Each point is reached from the start by the listed moves, each made once or not at all, plus a little noise. Say if it took an odd or an even number of moves. Then give how often each move was made.
In the rows, zero is written as 128.

Moves:
(1): [180  93 110 144]
(2): [177 172 128 127]
Start: [148 137 100 122]
Points:
[148 137 103 119] -> even (0, 0)
[249 144  83 139] -> even (1, 1)
[199 182 101 122] -> odd (0, 1)
[193 101  86 136] -> odd (1, 0)

Moves:
(1): [140 153 166 146 121 144 146 134 119 175]
(2): [130 235 107 126  81 138 127 141 137 115]
(3): [ 93 153 176 108 164 109 111 118 160 135]
(4): [116 115 110 201 166 118 116 137 135 153]
(5): [117 137  85 106 203 153 165 133 100 148]
(6): [ 93 123 158 144 137 155 131 150 110 101]
(7): [121 123 139 120 148  79 180 115 126 123]
(8): [100  95 114  88 131 107 127 188 159 173]
(9): [ 97 119 124 143 121 152 144 103 174 120]
Start: [101 141 114 157 113 115 121 144 136 102]
Points:
[ 93 242  75 231 106 113 111 171 145 116] -> even (0, 1, 0, 1, 0, 0, 0, 0, 0)
[ 49 153 130 239 245 124 216 168  82 160] -> odd (1, 0, 0, 1, 1, 1, 1, 0, 0)
[ 26 220  60 113 158 151 168 243 131 127] -> even (0, 1, 0, 0, 1, 1, 0, 1, 0)
[ 42 219 107 220 114  85 194 194 219 190] -> even (1, 1, 0, 1, 0, 0, 1, 1, 1)
